Each row is a point. The points of each table are mixes of a few directions, plus a little noise. Count the directions of each table, and those that both share. Where both have some left over, give the other angles between the two spaces (their principal angles), to ten degrees, smallest first.

First:
[[-16  51  -3]
 [  4 -13   1]
 [ 23 -73   4]
 [-11  36  -2]]
Second (4 x 3):
[[ -9  36   1]
 [ 36   7  55]
 [-25 -38 -50]
 [ -2  -6  -5]]
Directions: first 1, second 2, shared 1

First, 8 rows:
[[-30  13  62  25]
 [ -6   2  12   5]
 [ 25 -11 -54 -22]
 [ 32 -14 -67 -27]
 [-18   8  38  16]
 [ 28 -11 -59 -24]
 [ -6   3  14   5]
 [-24  11  51  21]]
Second (6 x 4):
[[ -8 -19  49  -1]
 [ 11  23 -62   2]
 [ -9 -19  52  -2]
 [ -2  -5  12   0]
 [ -6 -13  35  -1]
 [ 14  32 -86   2]]
Directions: first 1, second 1, shared 0; angles 40

First:
[[ -29   28   34   -1   11    8   -7   50]
 [   8   -1   16    2  -31    6   21  -31]
 [  13    3  -26  -22  -24  -45  -37   31]
 [   4  -38   -7  -10   -8   -3   23 -107]
 [  36  -19   -7   31   59  -50   19  -19]
 [  -6    6  -14   -7   -7   15  -16   22]
 [  -6   -2   -3   10   54  -15   -6   15]
 [ -20   27    6   -3  -54   83    1   40]]
Second, 9 rows:
[[-22 -31  24 -24  44  -2   9  19]
 [-61  -1   6  19  60  13  25  25]
 [-36 -24   9  22  27  -3  58  40]
 [ 38   5 -10   6 -44  -3   2 -16]
 [-56   6  -8  12   7 -27  18  57]
 [ 28  -9  -6 -25  -4  13 -32 -62]
 [ 29 -17  13 -46   2  -2 -36 -24]
 [ 49  51   0  32 -42  11 -14  14]
 [ 31  20 -31   2 -48   1 -28 -54]]
Directions: first 5, second 5, shared 3; angles 70, 90

First (7 x 9):
[[ 29  -1 -45  47 -37  -8  24  24   1]
 [ -5 -17 -45   9 -32 -10 -59  33  -3]
 [  1  11  -5   5  -3  -3 -10  37  -2]
 [-17  30  34   5  47  18  11 -94  -2]
 [ 30 -28  25 -33 -29  17  84 -19   7]
 [-24  44  33 -24  29  16 -39  24  -8]
 [-13 -39   3  -9  24 -30 -11  -4   8]]
Second (10 x 9):
[[  2   5   2  -4  -6   6   2   7  -1]
 [ -6 -13  -6  12  16 -15  -6 -19   3]
 [ 27  55  25 -52 -71  67  25  84 -14]
 [-11 -23 -10  21  29 -28 -11 -34   5]
 [-32 -65 -30  60  83 -78 -30 -99  16]
 [-10 -20  -9  19  25 -25  -9 -31   6]
 [  8  15   7 -14 -19  19   7  23  -4]
 [  3   6   3  -7  -8   8   3  10  -2]
 [ 16  32  14 -29 -41  38  14  49  -7]
 [  4   7   3  -6  -8   8   4  11  -1]]
Directions: first 5, second 1, shared 1

First, 10 rows:
[[ -31  -24   -3  -24    7   31  -43  -16    6  -55   10]
 [  10   13    6    4   -8  -10   24    9   -6   17   -8]
 [ -46  -31  -11  -42   -6   54  -43  -19  -11  -83    3]
 [  35   17   -7   33   -5  -32   41   13  -10   65   -8]
 [  16   22   10    6  -11  -16   35   14   -6   25  -12]
 [  -3  -14  -28   -1  -15   18   11   -4  -31   -2   -8]
 [  31   18    5   29    4  -34   28   12    5   55   -3]
 [  32    3  -15   38    7  -30   17    5   -2   61    3]
 [ -61   -6   33  -71   -8   52  -42   -9   13 -118   -1]
 [  17   -1   11   31   34  -35  -29   -4   40   35   23]]
Second (8 x 11):
[[ 15  46 -24 -43  19   9 -57  28  -6  45  36]
 [  6 -23 -44 -16  51 -24  35   4  33  17  24]
 [  5  19 -24  -3  18  13 -25  31  12  41  32]
 [ -6 -21 -12  27  12   2  25   8  22   8   7]
 [  8  -3  15 -52  -3 -35  13 -44 -25 -45 -30]
 [ -8   5  78   0 -76  -1  -8 -53 -58 -79 -71]
 [-12 -12   7  52 -13  22   9  16  13   8   1]
 [ -8 -10   4  35  -8  13   9  10  10   4   0]]
Directions: first 3, second 3, shared 0; angles 50, 80, 90

First:
[[-33  -2 -33  49 -15  20 -46 -38  57 -12 -55  20  26 -13]
 [-39 -29   8 -42  -8  26  14  27  10  24  50  21 -28 -12]
 [ 11  33 -14 -54   5   0 -43 -12   9  -2 -86  -3  25  -8]
 [ 86  39  21  27  25 -57  27  -4 -68 -25 -11 -49  15  31]
 [-66 -39  -2 -44 -17  44   2  23  35  29  46  37 -29 -22]
 [ 38  -5  26  45  11 -31  52  13 -49  -9  68 -24 -16  23]
 [-24 -11  -8  -3  -7  16 -10  -2  22   5   0  14  -2  -9]
 [ 33  25   2  -9  10 -19  -7  -7 -19  -9 -36 -18  15   7]
 [ -1 -13   9  15   0  -2  22   9 -10   2  40  -1 -13   5]
 [ -5   1  -8  17  -3   3 -11 -11  13  -5 -15   3   8  -2]]
Second:
[[  5  18 -11   1  -1   4  -5  -7   0  -3 -28   0   9   7]
 [-23 -75  44  -5   4 -14  25  31   0  14 121   2 -37 -29]
 [-13   9  -8   4 -10  24  34  13 -11  11  25  12 -18  21]
 [ 24  40 -21   0   5 -10 -40 -29   8 -17 -92 -11  36   2]
 [-11  -9   4   1  -4  10  21  12  -6   8  33   6 -15   5]
 [ 23  25 -11  -1   8 -17 -44 -26  11 -17 -77 -13  34  -7]
 [-21 -50  28  -2  -1  -1  30  27  -4  14  94   6 -33 -12]
 [ 16  42 -24   2  -1   4 -20 -20   2 -10 -74  -3  25  13]]
Directions: first 3, second 2, shared 1; angles 90

First, 10 rows:
[[ -5 -65 -32  29  24 -22 -58   4 -43 -57  44 -35  22  -5  12  -2  29  38]
 [-15 -46  11  13   9   5   0 -20 -10  -7  60 -55   0 -18   7   3   6  38]
 [-13  42  10 -20 -66  17  61 -14  20  10 -92  66   3  -4  28  32  -5 -45]
 [  0 -37  11  14  39 -16 -20  -7 -19 -11  74 -56   1  -8  -6 -10  14  24]
 [ 36  24  -4   3  29 -12 -12  11  18  10   5   2  17  12 -49   3  13 -13]
 [-19  30   7 -27 -13   7   7  19  -7  14 -46  36 -38  18  35 -27 -29 -26]
 [ -3 -14 -29  45  -3 -20 -24 -15 -27  -2  60  14  14 -42  13 -12 -23  31]
 [ 14 -23  -7  -1  26   9 -24   9  12 -10  14 -41   8  17 -33   4  20  23]
 [-10  31  31 -15 -15 -20  40  -8 -12   3 -26  34  -8  -4  33   4   2 -54]
 [ 14  59   1 -41 -29  53  30  20  68  51 -93  34 -21  36 -39   6 -26 -16]]
Second:
[[ -4   2  -2 -12  11  -8 -16  19 -14 -14 -20   8 -11  18  15 -14   4 -15]
 [ -5   3  -2 -15  13 -11 -21  22 -19 -17 -24  10 -14  24  17 -19   4 -19]
 [-13   7  -7 -37  33 -28 -53  58 -49 -45 -62  25 -35  60  43 -45  11 -47]
 [  1  -1   1   4  -3   3   6  -6   5   4   8  -3   4  -6  -4   5  -1   5]
 [  3  -2   2  10  -9   7  14 -16  14  12  17  -7  10 -16 -12  13  -2  13]
 [  3  -1   1   7  -6   5  10 -11  10   8  11  -5   7 -11  -8   8  -2   9]
 [  9  -4   5  24 -21  17  34 -38  31  29  41 -16  23 -38 -29  30  -7  30]
 [ 17 -10  10  54 -47  39  76 -83  70  64  89 -36  51 -85 -63  66 -16  67]
 [-12   6  -6 -35  31 -25 -50  54 -46 -42 -58  24 -33  56  41 -41  11 -44]]
Directions: first 6, second 1, shared 1

First, 9 rows:
[[ 18  -1   9  26   2  -6   3   3   7  23 -25 -31  -5  -8 -13  11  20 -12
   10   8]
 [-18  23   4  21   4  -5   3  23  -4  18 -56 -10  16 -25  21 -16  48  -4
   19  11]
 [-70  26 -11 -59  10  13  -9  14 -13 -51  24  69  10  -2  53 -27  -2  28
   10 -10]
 [  0  21 -38  64 -38 -11  22  11 -36  41 -91  -1  88 -19  25 -81  13   2
  -50  13]
 [ 48 -10 -14  66 -27 -12  16  -8 -10  49 -51 -42  37  -4 -24 -22  -2 -16
  -36  11]
 [ 39 -40  21 -32  15   6 -12 -29  27 -19  87 -15 -65  32 -49  66 -45  -8
    8 -13]
 [-37   9  -3 -41   9   8  -8   4  -3 -34  29  40  -5   4  24  -5  -9  16
    8  -8]
 [ 22 -11   9  10   3  -3   0  -6  10  11   5 -22 -16   3 -21  20  -1  -9
    4   2]
 [ -3 -17  22 -55  25  10 -16 -12  23 -38  77  12 -60  19 -16  53 -23   3
   28 -13]]
Second, 10 rows:
[[ 10 -44 -26  30 -51 -28  27  19  20  19 -58 -22  58  -9 -27 -13  63 -18
   14  14]
 [ 17  -5  17  31  20  -5  -7   7   4  28 -26 -42 -25 -27 -13   9  30 -15
   19  23]
 [ 54  65  24  52   7  16   8 -28 -21  49 -16 -31  -7  33   1  16 -60  -2
  -48 -33]
 [ 26  41  14  52 -13  -7  20   7   2  48 -68 -39  23   7  -1  11  28 -13
    2 -16]
 [ 12 -86  -3  -6  34  -6 -34  -4   6  -9  45 -26 -60 -53 -39  -7   4 -15
   14  66]
 [-26  71   0 -33 -12  20  13 -10 -15 -23  19  55  28  52  44   2 -48  28
  -25 -60]
 [-30 -39 -28 -41 -23  -7   2   6   7 -41  27  38  23   1   0 -17   7   9
    5   5]
 [  2  49  19  23   3   2  10  11   0  25 -44 -17   7   4  16  13  23  -3
   13 -17]
 [-29 -20   1 -56  37  16 -32 -11  -8 -47  81  38 -49 -11  11  -3 -41  15
   -1  14]
 [-36 -28 -19 -51  -4   1  -8   3   4 -45  43  46   3   1   9 -12  -6  13
    7   3]]
Directions: first 3, second 4, shared 2; angles 50

First:
[[  41   19  -37  -11   -3  -50   60  -26  -22   25   36  -46  -86  -13
    -4  -10   27  -36  -32   25   63   -8   43  -34]
 [ -42  -19   35  -13   -3   53  -60   39   15  -29  -28   39  110   20
    24    3  -18   30   34  -34  -65   10  -41   42]
 [ -22  -10   18   -5   -1   28  -32   20    9  -15  -15   21   57   10
    11    2  -10   17   18  -17  -34    5  -22   22]
 [   8    3   -3   31    9  -12   10  -23    6    9   -6    2  -48  -11
   -28    8   -9    3   -7   16   12   -4    3  -16]
 [ -28  -13   26    9    3   34  -41   17   16  -17  -26   32   58    9
     2    7  -19   25   22  -17  -44    6  -30   23]
 [  -2    0   -2  -21   -6    4   -1   13   -6   -4    8   -6   24    6
    18   -6    9   -5    2   -8   -3    2    2    8]
 [  33   14  -22   47   13  -44   45  -51   -1   28    7  -18 -121  -25
   -49   10   -3  -13  -27   39   51  -11   26  -44]
 [  12    7  -16  -37  -11  -12   20   11  -17    3   25  -26    6    5
    26  -14   23  -21   -9   -4   19    0   19    0]]
Second, 11 rows:
[[-10  15  20   2  29   7 -31   2  27 -22  13 -28   7  -1 -10 -11 -15  14
    5  28 -64 -61   2  13]
 [-16 -14  26  27  13  -3  -8 -24   5  11  -4  20 -27 -11 -31  22   3   3
  -14  17  20  -3 -14 -38]
 [ -9  -9   9 -44  -9  -8   9   8 -21   8  31 -10  19   4  23   1  39 -25
  -18  -2  36   5   5 -26]
 [ 20  -3 -26  34 -15  -6  26 -14  -8  16 -30  26 -36  -5 -15   9 -15   4
    5 -16  35  45  -1   1]
 [-15 -28  11  -4 -21   4   7  -3 -21  20 -11  42  14   3   4  23  22  -9
   -8 -23  58  54 -20 -29]
 [ 45  19 -82 -20 -54  23  28  54 -16 -16 -46   8  63  27  64 -38 -35  13
   55 -78 -27  74  14 109]
 [ -1  25  -1 -24  15  19 -32  31  24 -38  13 -40  50  11  22 -32 -22  15
   23   5 -92 -56  10  56]
 [-35   2  61   4  50  -1 -46 -18  30 -15  37 -28 -10 -11 -33   8   6   5
  -21  58 -46 -88  -7 -39]
 [ -5   7  17  26  27  -6 -14 -19  20  -4   6 -12 -34 -11 -31   3 -13  10
   -7  32 -23 -41   0 -14]
 [  9 -13 -10 -15 -19 -26  40 -16 -31  30  16   4 -35  -6   3  13  39 -31
  -28  -2  85  35  10 -46]
 [ 17   0 -25  15 -18  -1  20  -1  -9   9 -23  17 -11   1   1   1 -11   3
    9 -21  20  38   1  13]]
Directions: first 2, second 4, shared 2

First:
[[ -9  -1   7 -14   3   5  10  12   2  -1   8 -18  13   7  -1  -7  -2 -25
   -2  -2   0  21   4 -13  10   7  13  -2   2   5   5  18]
 [  4  18  -6   0 -20 -11  15  -8   8 -26 -23  -9  -1 -27   2  24 -23  -1
   -3   7  14 -19  17  -7  12  10  -2  -6 -26 -16   7  -4]
 [ 15 -37  27  26  13  42 -50   4   3  81  37  37   7  55 -16 -85  41  30
  -16  -4  14   4 -63  35   7  -2   6 -16  47  46   9  14]
 [  1  14  -7  -7  -1 -15   4  -6  -4 -18  -7  -3  -2 -17   2  23  -8   2
   12  -7 -11 -11  17  -7 -13   0  -9   3 -12 -10  -9  -6]
 [-12   0 -17  -3   2 -12  26   4  -2 -32 -15 -13 -13 -11  12  36 -10 -15
   -2  12  -6  15  18  -8   0 -11   1  18  -8 -21  -3 -15]
 [ -4   0 -17   6   1 -12  13  -3  -3 -22 -15   3 -18 -11   9  30  -4   5
    1   9  -7  -2  11   2  -8 -13  -8  16  -6 -18  -6 -23]
 [  5   4  15 -15  22   0 -34  -1 -13  30  34  12  17  14 -11 -27  21   8
   25 -34 -28  -3  -7   0 -33   3  -9  -8  17  25 -19  17]
 [ -1  16  -7  -5 -16 -12  20  -4   6 -29 -20 -15   1 -24   4  27 -22  -9
   -2   7  10 -10  21 -12  11   8   1  -2 -24 -16   6  -1]
 [  2 -13   4  12  -2  14  -4   2   5  16   1   6  -3  13  -1 -19   6   5
  -13  10  13   4 -18  11  14  -2   6  -2  10   7  10   0]]
Second:
[[  -5   -6    0    3   -7    7   13    6    7   -3   -7   -9   -1    4
     2   -1   -5  -11  -14   13   15   11   -3   -1   20    1   11    0
    -1   -3   11    3]
 [  -1  -13    2   15  -12   16   10    5   12    6  -10   -3   -4    9
     1  -12   -3   -4  -24   22   28    8  -15    7   31    1   14   -3
     2    0   19    0]
 [   0   11   -2  -13   10  -13   -6   -3  -10   -7    8    0    4   -8
    -1   12    1    0   19  -17  -22   -5   13   -8  -25   -1  -10    3
    -3   -1  -15    0]
 [  28   39   -1  -20   41  -45  -75  -34  -41   18   40   53    4  -22
   -13   11   29   65   82  -80  -88  -66   19    7 -121   -9  -64    0
     5   17  -69  -15]
 [  -8    5   -2  -13    3   -6   11    5   -2  -14    0  -14    4   -4
     2   12   -5  -17    5   -2   -7   11   13  -12   -2    1    3    4
    -5   -6   -3    5]
 [  -2   -8    1    7   -8   10    9    4    8    2   -7   -5   -2    5
     1   -6   -4   -6  -16   15   18    8   -7    3   21    1   10   -1
     1   -1   13    1]
 [  -6    2   -1   -7    0   -2   11    5    1  -10   -2  -11    3   -2
     3    8   -5  -14   -1    2   -1   10    7   -8    5    2    5    3
    -3   -4    2    4]
 [   1  -13    2   15  -11   15    6    3   10    8   -8    1   -5    8
     0  -13   -2    0  -22   20   25    4  -15    8   27    1   11   -3
     3    1   17   -1]
 [   6  -11    3   18   -9   13   -4   -2    8   15   -5   10   -6    8
    -2  -16    3   12  -16   13   20   -5  -18   13   17   -1    4   -5
     5    4   12   -4]
 [   1   -2    1    3   -1    2   -1    0    1    2   -1    2   -1    2
     0   -3    1    3   -2    2    3   -1   -3    2    3    0    0   -1
     1    1    2   -1]
 [ -14   -3   -2   -8   -5    3   26   12    6  -17   -8  -24    3    0
     5   10  -11  -29  -12   13   10   24    9  -13   22    3   16    4
    -6   -8   11    8]]
Directions: first 4, second 2, shared 2

First:
[[-38 -25 -14  56 109  15 -85  16 -24   1 -44  87 -46  55 -33 -82 -24  42
    0  70  34 -38 -19  43 -59 -22 -13  -6  -9  65 -33  -8]
 [ 13   7 -38 -23  25  -9  11 -29  37 -15 -66  80 -68  11  -6   6  16 -52
  -15  -6  -2 -23 -15  95 -17 -53  30   4 -37  86  -7 -18]
 [ 38  23 -22 -58 -54 -18  69 -35  48 -13 -26   9 -26 -28  17  62  30 -74
  -13 -53 -25   6   0  51  26 -30  35   7 -25  28  17 -10]
 [ -5  -3   6   9   3   3  -8   7  -9   3  10 -10  10   2  -1  -7  -5  13
    3   6   3   2   2 -16  -1   9  -7  -1   7 -12  -1   3]
 [-23 -14   2  34  48  10 -46  15 -21   4  -5  23  -5  25 -15 -43 -16  35
    4  37  17 -13  -6  -3 -25   2 -14  -4   5  10 -14   1]
 [ 16  10   9 -23 -48  -6  36  -5   8   0  23 -42  24 -25  14  35   9 -15
    1 -30 -14  18   9 -24  26  13   4   2   6 -33  14   4]
 [-35 -21  26  54  42  17 -61  35 -48  14  34 -22  34  23 -14 -54 -29  72
   14  47  22  -1   3 -61 -20  35 -35  -7  28 -39 -13  12]
 [  8   7  26 -10 -58  -2  29   9 -10   7  54 -79  56 -29  17  31   1  11
    8 -26 -13  28  16 -69  34  38 -11   0  24 -73  17  13]
 [-12  -8  -6  18  37   5 -28   5  -7   0 -16  30 -16  19 -11 -27  -8  13
    0  23  11 -13  -7  16 -20  -8  -4  -2  -4  23 -11  -3]
 [ 21  14   9 -31 -62  -8  48  -8  13   0  26 -51  27 -32  19  47  13 -23
    0 -40 -19  22  11 -26  34  14   7   3   6 -39  19   5]
 [ 16  10   1 -25 -40  -7  35  -9  14  -2  10 -25  11 -21  12  33  11 -22
   -2 -28 -14  12   6  -6  21   3   8   3   0 -16  12   1]]
Second (11 x 32):
[[  -1    0    0    1    2    0   -1    1   -1    0    0    1    0    1
     0   -2   -1    1    0    1    1    0    0    0   -1    0    0    0
     0    0    0    0]
 [  11    7   -1  -17  -25   -5   24   -7   11   -2    4  -14    5  -13
     8   22    8  -17   -2  -19   -9    7    3   -1   13    0    7    2
    -1   -8    7    0]
 [  19   12   -1  -28  -42   -9   38  -12   17   -3    7  -22    7  -21
    13   36   13  -27   -3  -31  -15   12    5   -1   22    0   11    3
    -2  -12   13    0]
 [  42   27   -2  -63  -95  -18   88  -26   38   -7   16  -51   16  -49
    29   82   29  -62   -6  -70  -33   26   12   -2   50    0   25    7
    -6  -28   29    0]
 [ -44  -28    2   66   98   19  -91   28  -40    8  -16   52  -17   51
   -30  -85  -31   65    7   72   35  -28  -12    2  -52    0  -25   -7
     7   29  -30    0]
 [  17   11   -1  -25  -38   -7   35  -11   15   -3    6  -20    6  -20
    12   33   12  -25   -2  -28  -13   11    5   -1   20    0   10    3
    -2  -11   12    0]
 [  33   21   -1  -50  -75  -14   69  -21   30   -5   12  -40   13  -38
    23   65   23  -49   -5  -55  -27   21    9   -2   40    0   20    6
    -5  -22   23    0]
 [ -33  -21    1   49   74   14  -69   21  -30    6  -12   40  -13   38
   -23  -64  -23   49    6   55   26  -21   -9    2  -39    0  -20   -6
     5   22  -23    0]
 [ -17  -11    1   26   39    7  -36   11  -16    3   -6   21   -7   20
   -12  -34  -12   25    2   29   14  -11   -5    1  -20    0  -10   -3
     3   11  -12    0]
 [  21   13   -1  -32  -48   -9   44  -14   19   -4    8  -26    8  -24
    15   41   15  -31   -3  -36  -17   14    6   -1   25   -1   13    4
    -3  -14   15    0]
 [ -49  -31    2   73  109   21 -101   31  -44    8  -17   59  -19   56
   -33  -95  -34   72    8   81   39  -31  -14    2  -57    0  -29   -8
     7   32  -33    0]]
Directions: first 2, second 1, shared 1
